Rows are points. Each copy is the shape, with its points in the same order, turned, moved and blurred by noise. Say if it was mirrored as well.
In the rows, zero is written as 128.

Shape, 6 rows:
[[134 146]
 [154 112]
 [109 216]
 [108 165]
 [144 118]
 [130  92]]
Copy 1:
[[ 94 101]
 [147 108]
 [ 35  80]
 [ 72 116]
 [131 112]
 [149 130]]
Copy 1 is: mirrored
Copy 2 (6 x 2):
[[119  96]
 [158 117]
 [ 58  56]
 [ 96 101]
 [150 112]
 [150 146]]
Copy 2 is: mirrored

Shape, 6 rows:
[[139 113 144]
 [123  30 109]
 [ 69 185 156]
 [130 125 145]
 [113 145 136]
 [162 144  98]]
Copy 1 (6 x 3):
[[ 96 128 124]
 [134 173  59]
 [107 142 221]
 [103 123 142]
 [114 129 161]
 [132  80 129]]
Copy 1 is: only turned
Copy 2 (6 x 3):
[[130 136 151]
 [128 175 233]
 [207 133  84]
 [141 137 141]
 [156 146 119]
 [103 174 111]]
Copy 2 is: only turned
Copy 3 (6 x 3):
[[126 147 123]
 [202 163  74]
 [ 44  78  98]
 [117 141 116]
 [108 108 119]
 [149 113 168]]
Copy 3 is: mirrored
Copy 4:
[[136 121 144]
 [ 44 106 149]
 [180 208 112]
 [143 130 137]
 [143 149 123]
 [147  91  98]]
Copy 4 is: only turned

Shape:
[[193  62 138]
 [137 180 106]
 [131  98 143]
 [ 76 167 111]
 [117 155 134]
 [150 118  95]]
Copy 1:
[[162 143  53]
 [ 62 129 161]
 [148 120 131]
 [ 93  81 191]
 [108 120 170]
 [ 95 107 111]]
Copy 1 is: only turned
Copy 2, 6 rows:
[[194 120 218]
 [ 83 103 148]
 [164 133 146]
 [ 99 101  87]
 [ 91 137 135]
 [140  91 167]]
Copy 2 is: mirrored
Copy 3 (6 x 3):
[[125 132  40]
 [ 97 168 170]
 [135 112 110]
 [107 113 200]
 [127 139 163]
 [ 85 133 113]]
Copy 3 is: only turned
Copy 4, 6 rows:
[[122  90  60]
 [168 189 144]
 [117 115 112]
 [107 187 185]
 [142 156 164]
 [125 159  98]]
Copy 4 is: only turned

Shape, 10 rows:
[[160 165 121  72]
 [139 148 172 155]
 [131 157 146 127]
 [113 160 113 148]
 [134 157  59 170]
 [109 114 207 123]
 [171 141 173 193]
 [149  76  86 110]
 [148 103 122 127]
 [ 96  86 147 194]]
Copy 1, 10 rows:
[[163  80  92 137]
 [110 107 158 165]
 [120 107 140 137]
 [113 135 123 120]
 [ 93 170  76 121]
 [152 108 202 167]
 [ 78 123 143 210]
 [182 179 105 167]
 [142 148 122 164]
 [ 93 199 188 175]]
Copy 1 is: mirrored
Copy 2 (10 x 4):
[[192 103 141 156]
 [102  80 103 124]
 [136  92 109 121]
 [146 110  80  97]
 [153 165  49 114]
 [ 95  63 156  95]
 [ 65 106  87 157]
 [142 182 149 118]
 [122 147 135 124]
 [ 63 130 103  67]]
Copy 2 is: mirrored
Copy 3, 10 rows:
[[ 65 114 178  84]
 [ 94 134  81  96]
 [ 89 129 118 114]
 [ 96 149 125 147]
 [112 203 158 147]
 [114  71  75 103]
 [109 171  62  74]
 [170 131 178 102]
 [142 135 141  96]
 [167 141  67 145]]
Copy 3 is: mirrored
